Each row of a before or after table is a point. One or more steps were done to the points. Then noise was added and the rows were shuffled. The steps act on how far a point lies along the listed directions, d1 being the first. What was done? A step turns or swaps two directions, mirrors them in a line or flattens them onto one, adds a multiple of one to another, or multiplies one. Angles are multiples of 10 degrees, from the lower direction toward the higher: turns from -170 to 170, lines from 10 to 170 but not 90. Use the fewest steps. Two steps may share a direction if one is a turn and the other turns, adds or multiplies; they go together, in the order done. Otherwise the lowest direction goes first.

Directions:
(1): 0.136  0.198
(2): -0.198  0.136
Before:
-0.013  -0.017
-0.073  0.071
-0.063  0.011
-0.067  -0.022
-0.021  -0.016
-0.050  0.056
-0.026  -0.072
0.026  -0.048
-0.001  0.016
-0.029  -0.022
-0.036  0.050
-0.026  -0.054
-0.092  0.080
After:
0.059  0.110
0.054  0.032
0.037  -0.009
0.052  -0.062
0.018  -0.015
0.027  -0.005
0.030  0.071
0.017  0.059
0.044  -0.047
-0.010  -0.060
0.046  0.093
0.069  0.008
-0.003  0.010
Steps: swap d1 and d2

Directions:
(1): -0.251  -0.076  -0.132
(2): -0.149  0.177  0.182
Before, 14 rows:
-0.074  -0.066  -0.043
0.043  -0.010  0.003
-0.029  0.004  -0.011
0.025  -0.016  -0.012
-0.081  -0.025  -0.066
-0.049  0.018  0.012
-0.045  -0.004  -0.034
-0.027  -0.018  -0.047
-0.068  -0.036  -0.053
-0.096  -0.033  -0.034
-0.150  0.068  0.063
0.041  0.006  0.019
-0.102  -0.010  -0.033
-0.068  0.023  0.004
After, 14 rows:
-0.177  -0.007  -0.036
-0.104  -0.097  -0.090
0.071  0.006  0.024
-0.155  -0.045  -0.053
-0.096  0.051  0.051
-0.309  0.199  0.188
-0.097  -0.069  -0.095
0.051  -0.040  -0.044
-0.134  0.056  0.034
-0.053  0.004  -0.004
0.074  -0.026  -0.013
-0.035  -0.047  -0.087
-0.120  -0.058  -0.112
-0.075  -0.011  -0.053
Steps: multiply d1 by 1.6; multiply d2 by 2.5

Directions:
(1): 0.243  -0.049  -0.178  0.149
(2): 0.233  0.096  0.154  -0.168
(3): 0.003  0.160  0.168  0.248
(4): -0.039  0.280  -0.179  -0.059
Before, 8 rows:
0.021  0.018  -0.032  -0.102
-0.007  -0.012  -0.017  0.050
0.017  -0.033  -0.014  -0.012
-0.017  -0.004  -0.012  -0.095
-0.004  0.055  -0.035  -0.088
0.002  0.056  0.029  0.030
0.048  0.007  0.029  0.040
0.034  0.040  -0.062  -0.107
After:
0.022  -0.026  -0.045  -0.031
0.028  -0.001  0.038  -0.028
-0.011  0.027  -0.032  0.086
-0.024  -0.046  -0.001  -0.043
-0.028  0.001  -0.035  0.102
0.022  -0.003  -0.051  0.089
0.000  -0.034  -0.030  0.137
-0.031  0.007  0.026  0.018
Steps: turn d1 and d4 by -110 degrees; turn d2 and d3 by -160 degrees

Directions:
(1): 0.067  -0.167  0.109  -0.142  -0.136  -0.300
(2): 0.039  -0.002  -0.341  -0.082  0.162  -0.150
(3): 0.027  0.237  -0.010  0.254  -0.090  -0.209
(4): -0.203  0.212  -0.052  -0.234  -0.171  0.006
(5): -0.331  -0.184  -0.062  0.150  -0.024  -0.054
Before:
-0.056  0.017  0.017  0.064  -0.025  0.003
0.021  -0.030  0.075  0.002  -0.016  0.042
0.036  -0.043  0.087  0.035  -0.007  -0.013
-0.008  0.024  0.020  0.012  -0.034  0.022
-0.023  -0.027  -0.022  0.001  0.013  0.036
0.013  0.002  -0.146  -0.057  0.062  -0.036
0.011  -0.052  0.077  -0.032  -0.046  -0.014
0.015  0.024  0.037  0.031  -0.038  0.034
After (8 x 6):
-0.060  0.065  -0.069  0.008  0.009  0.030
0.035  -0.047  -0.015  0.000  -0.005  -0.159
0.004  0.027  -0.052  -0.014  0.010  0.027
0.049  -0.121  0.009  -0.082  -0.038  -0.183
-0.039  -0.002  -0.029  0.046  0.022  0.074
0.024  0.039  -0.076  0.007  0.021  0.022
-0.014  -0.008  0.124  0.033  -0.051  0.107
0.032  -0.039  -0.053  0.004  0.041  -0.052
Steps: multiply d1 by 3; multiply d2 by -1; turn d3 and d4 by 50 degrees; turn d4 and d5 by -30 degrees

Directions:
(1): -0.174  -0.116  0.045  -0.322  -0.176  -0.166  0.078  0.130
(2): 0.007  0.089  0.213  0.131  0.013  0.044  0.334  0.216
Before, 12 rows:
0.012  0.022  0.032  0.012  0.000  -0.012  0.086  0.029
-0.003  -0.032  0.020  -0.053  -0.027  -0.041  0.090  0.094
0.003  0.024  0.037  0.016  0.012  0.003  0.064  -0.004
-0.029  -0.007  0.035  -0.057  -0.048  -0.053  0.043  0.070
0.003  -0.027  -0.009  -0.033  -0.026  -0.016  -0.029  -0.009
-0.007  -0.043  -0.090  -0.050  -0.001  -0.008  -0.201  -0.122
0.007  0.006  0.013  0.063  0.023  0.000  0.051  0.009
0.006  0.030  0.044  0.058  0.011  0.046  0.055  0.031
0.027  -0.018  0.001  -0.016  -0.008  0.005  0.046  0.004
-0.031  -0.027  0.072  -0.046  -0.042  -0.042  0.082  0.069
0.000  -0.005  0.036  0.022  -0.019  -0.005  0.059  0.045
0.037  0.013  0.044  0.043  0.031  0.000  0.036  0.004
After:
-0.019  -0.035  0.005  -0.039  -0.049  -0.035  0.019  0.027
-0.020  -0.013  0.019  -0.002  -0.010  -0.036  0.070  0.029
0.002  -0.012  0.055  -0.011  -0.001  -0.036  0.050  0.028
0.079  0.047  -0.032  0.159  0.082  0.099  -0.107  -0.100
-0.042  -0.008  0.044  -0.033  -0.034  -0.003  0.065  0.053
0.017  -0.029  -0.019  -0.034  -0.013  -0.010  0.035  -0.006
-0.017  -0.029  -0.028  -0.070  -0.045  -0.057  -0.057  0.005
-0.007  -0.061  -0.053  -0.100  -0.034  -0.060  -0.026  0.028
0.026  -0.014  -0.011  0.012  -0.006  0.011  -0.044  -0.033
-0.020  -0.003  0.023  -0.044  -0.017  -0.020  0.041  -0.002
-0.013  -0.009  0.005  -0.065  -0.036  -0.046  0.048  0.016
-0.046  -0.061  -0.005  -0.103  -0.051  -0.062  -0.044  0.000
Steps: turn d1 and d2 by -70 degrees

Directions:
(1): -0.189  0.096  -0.017  -0.075  -0.332  -0.246  0.119  0.024  -0.152
(2): 0.261  0.080  -0.048  -0.109  -0.053  0.125  0.244  0.298  -0.063
(3): 0.249  0.033  -0.139  0.114  -0.191  0.062  -0.247  -0.113  -0.223
(4): -0.008  -0.123  0.049  0.025  0.059  -0.198  -0.262  0.358  -0.042
Before:
0.001  0.024  -0.002  -0.039  -0.032  -0.004  0.054  0.053  -0.032
-0.021  0.038  0.036  -0.012  -0.089  -0.026  0.009  -0.060  -0.064
0.020  -0.018  -0.006  -0.010  0.028  -0.028  0.031  0.152  -0.010
-0.001  -0.006  0.016  -0.017  -0.018  -0.022  0.049  0.047  -0.016
0.047  0.005  0.000  -0.029  -0.018  0.026  0.010  0.062  -0.056
-0.013  0.047  0.000  -0.035  -0.027  -0.010  0.030  0.001  -0.021
0.049  0.017  0.004  -0.008  0.032  0.094  0.056  0.034  0.023
0.066  0.038  -0.058  0.005  -0.091  -0.016  0.012  0.007  -0.103
-0.012  -0.043  0.015  0.020  0.037  -0.032  -0.049  0.095  0.014
-0.034  -0.024  -0.010  0.081  0.004  -0.064  -0.099  -0.009  -0.043
0.071  0.002  -0.032  0.023  -0.086  -0.063  -0.107  0.035  -0.100
-0.023  -0.034  0.022  -0.012  -0.012  -0.071  -0.003  0.164  -0.012
After (12 x 9):
-0.042  0.030  0.003  -0.022  -0.079  -0.021  0.063  0.024  -0.020
-0.045  0.004  0.007  -0.012  -0.049  -0.015  -0.023  -0.053  -0.057
-0.065  0.019  0.007  -0.011  -0.008  -0.005  0.020  -0.071  -0.005
-0.049  -0.021  0.025  0.008  0.000  -0.026  0.012  -0.046  0.002
-0.120  -0.021  0.011  0.029  -0.009  -0.105  -0.016  -0.018  -0.006
-0.120  -0.053  0.033  0.045  0.023  -0.075  -0.070  -0.031  0.035
-0.019  0.028  0.010  -0.019  0.007  0.011  0.006  -0.049  0.003
-0.054  -0.045  0.020  0.027  0.020  -0.065  -0.064  0.059  0.019
0.044  -0.016  -0.028  0.055  -0.030  -0.022  -0.152  -0.086  -0.047
0.046  0.011  0.041  0.009  0.028  0.077  -0.010  -0.095  -0.004
0.046  -0.035  -0.014  0.089  0.065  0.005  -0.090  0.033  -0.023
0.012  0.022  -0.044  0.050  -0.044  0.005  -0.043  -0.129  -0.061
Steps: turn d1 and d2 by -120 degrees; turn d2 and d4 by 40 degrees

Directions:
(1): -0.169  -0.154  0.067  0.084  0.078  -0.418  0.084  0.063  0.189  -0.070  -0.145
(2): -0.105  -0.284  -0.063  -0.359  0.043  0.054  -0.073  0.185  -0.178  -0.073  -0.106
(3): 0.053  0.197  -0.278  -0.119  -0.135  -0.080  -0.030  0.320  0.219  0.019  0.089
(4): 0.130  -0.184  -0.082  0.203  -0.220  -0.011  0.192  0.153  -0.168  0.256  -0.127
(5): -0.189  0.336  -0.060  -0.068  0.014  -0.163  0.107  -0.023  -0.326  0.039  -0.118
(6): 0.046  0.029  0.238  -0.266  -0.131  0.012  0.386  -0.028  0.097  0.013  0.100
Before, 13 rows:
0.025  -0.085  0.032  0.073  -0.004  0.044  -0.017  -0.058  0.001  0.041  -0.028
-0.010  0.054  0.028  0.022  -0.020  -0.018  0.067  -0.044  0.022  0.026  0.017
0.042  0.015  0.038  0.029  -0.012  0.026  0.027  -0.059  0.008  0.035  0.052
-0.024  0.000  0.002  0.055  0.018  -0.040  -0.018  -0.003  0.033  -0.009  -0.036
-0.050  0.013  -0.104  0.033  0.054  -0.071  -0.068  0.071  0.025  -0.006  -0.040
0.005  0.032  0.055  0.067  0.006  0.002  0.069  -0.089  -0.009  0.021  0.030
-0.005  -0.065  -0.018  0.024  -0.001  -0.039  0.019  0.026  0.046  -0.009  -0.017
-0.084  -0.038  -0.051  -0.018  0.055  -0.123  -0.057  0.035  0.067  -0.028  -0.065
-0.091  -0.039  -0.032  0.001  0.031  -0.088  -0.044  0.034  -0.049  -0.038  -0.068
-0.013  -0.025  0.018  -0.019  0.043  0.008  -0.041  -0.010  -0.014  -0.047  0.021
0.057  -0.027  0.102  0.068  0.021  0.051  0.012  -0.112  0.037  0.017  0.021
-0.034  0.051  0.007  0.020  0.011  -0.049  -0.010  -0.072  0.019  -0.028  0.001
-0.041  0.098  -0.018  0.053  0.016  -0.115  -0.011  -0.011  0.029  -0.022  -0.016
After (13 x 11):
-0.013  0.004  -0.040  0.000  0.015  -0.015  -0.042  0.040  -0.046  -0.016  -0.002
0.021  0.177  0.012  -0.049  -0.056  -0.034  0.112  -0.001  0.012  0.052  0.030
0.014  0.011  0.006  0.011  -0.044  -0.047  0.039  -0.024  0.079  -0.002  0.017
0.025  -0.045  0.061  0.064  -0.009  -0.073  0.039  -0.025  0.123  -0.015  0.011
0.037  0.083  0.032  -0.037  -0.045  0.012  0.082  -0.030  0.009  0.042  0.069
-0.045  -0.110  -0.023  0.101  0.094  -0.041  -0.083  -0.007  0.016  -0.016  -0.057
-0.086  -0.126  -0.029  0.058  0.074  -0.139  -0.076  0.005  0.044  -0.016  -0.110
0.031  0.094  0.018  -0.021  -0.059  -0.014  0.128  0.001  0.085  0.026  0.081
-0.028  0.000  0.009  0.039  0.008  -0.057  0.013  0.005  0.047  -0.006  -0.035
0.018  0.028  0.057  -0.014  -0.045  -0.003  0.109  -0.029  0.086  0.021  0.051
-0.053  -0.027  -0.002  0.023  0.031  -0.074  0.022  -0.010  -0.010  -0.023  -0.042
-0.031  0.101  -0.052  -0.017  -0.020  -0.029  0.004  0.011  -0.019  0.034  -0.021
-0.059  -0.115  -0.077  0.053  0.044  -0.082  -0.122  0.073  0.039  -0.048  -0.057
Steps: multiply d1 by 1.3; add -1 times d2 to d6; turn d3 and d5 by -160 degrees; multiply d4 by 0

Directions:
(1): -0.334  0.075  0.285  -0.081  -0.104  -0.159  0.024  -0.152  -0.189  -0.043  -0.136  0.156
(2): 0.032  -0.203  0.010  -0.151  -0.286  -0.200  0.044  -0.048  0.315  0.217  0.029  0.088
(3): -0.126  0.214  -0.235  0.103  -0.099  0.198  -0.091  -0.203  -0.022  0.331  -0.049  0.085
(4): 0.252  0.174  0.094  -0.057  0.239  -0.126  -0.121  -0.250  0.101  -0.018  0.099  0.264
Before, 13 rows:
0.041  -0.040  -0.031  -0.033  -0.052  -0.089  -0.003  -0.042  0.110  0.076  0.043  0.043
0.084  -0.041  -0.042  -0.029  -0.052  -0.026  -0.009  -0.050  0.107  0.079  0.033  0.020
0.035  0.056  -0.068  0.033  0.033  0.034  -0.056  -0.015  0.038  0.048  0.028  0.011
0.056  -0.001  0.110  0.012  0.075  -0.065  -0.010  -0.043  -0.011  -0.070  0.015  0.053
-0.027  -0.080  -0.033  -0.019  -0.121  -0.008  -0.009  0.002  0.104  0.110  -0.020  0.005
-0.121  0.000  0.002  -0.018  -0.055  0.014  0.025  0.015  -0.049  0.030  -0.031  -0.005
-0.042  -0.012  0.040  -0.054  -0.048  -0.039  -0.019  -0.048  0.027  0.024  -0.031  0.066
0.013  0.058  -0.059  0.001  0.019  0.051  -0.031  -0.036  -0.011  0.047  -0.006  0.049
0.035  -0.065  -0.003  -0.024  -0.081  -0.067  0.037  0.025  0.074  -0.003  0.005  -0.018
0.026  0.016  -0.055  0.009  -0.027  0.031  0.020  -0.021  0.058  0.022  0.034  0.003
0.054  -0.023  0.051  -0.033  0.041  -0.050  -0.007  0.010  0.061  -0.051  0.041  0.028
-0.011  -0.076  0.035  0.010  0.019  -0.008  0.041  0.066  0.005  -0.051  0.006  -0.082
0.047  -0.006  0.021  -0.014  0.005  -0.027  0.010  -0.006  -0.003  0.007  0.011  -0.009
After (13 x 12):
0.064  0.022  -0.076  -0.007  0.015  0.047  -0.029  -0.014  0.045  0.054  0.024  0.036
0.096  0.046  -0.044  0.058  0.118  0.073  -0.020  0.005  -0.042  -0.066  0.029  -0.041
0.053  0.065  -0.047  0.060  0.134  0.033  -0.022  0.009  -0.057  -0.074  0.040  -0.027
-0.061  -0.060  0.074  -0.013  -0.019  -0.034  0.046  0.034  -0.020  -0.036  -0.019  -0.049
-0.039  0.055  0.011  -0.002  0.041  0.036  -0.041  -0.038  -0.060  -0.026  -0.033  0.033
-0.157  0.024  0.002  -0.007  -0.069  0.022  0.013  -0.018  -0.071  0.057  -0.048  0.016
0.036  0.029  -0.058  0.031  0.017  0.054  0.015  -0.001  0.026  -0.020  0.043  -0.019
-0.003  0.028  0.014  0.032  0.040  0.017  0.020  0.041  -0.075  -0.102  -0.012  -0.041
0.063  -0.004  0.052  -0.015  0.076  -0.029  -0.012  0.023  0.036  -0.092  0.050  0.011
0.079  0.018  -0.076  0.021  0.035  0.030  -0.048  0.015  0.082  0.039  0.051  -0.007
0.097  -0.035  0.093  0.000  0.050  -0.078  -0.005  -0.030  0.043  -0.042  0.033  0.051
0.051  0.005  0.022  -0.007  0.026  -0.019  0.013  -0.001  -0.017  -0.011  0.013  -0.023
-0.063  0.054  -0.030  0.077  0.050  0.122  -0.036  0.023  -0.105  -0.028  -0.047  -0.042
Steps: add -0.7 times d4 to d1; turn d1 and d3 by 20 degrees; multiply d2 by -1
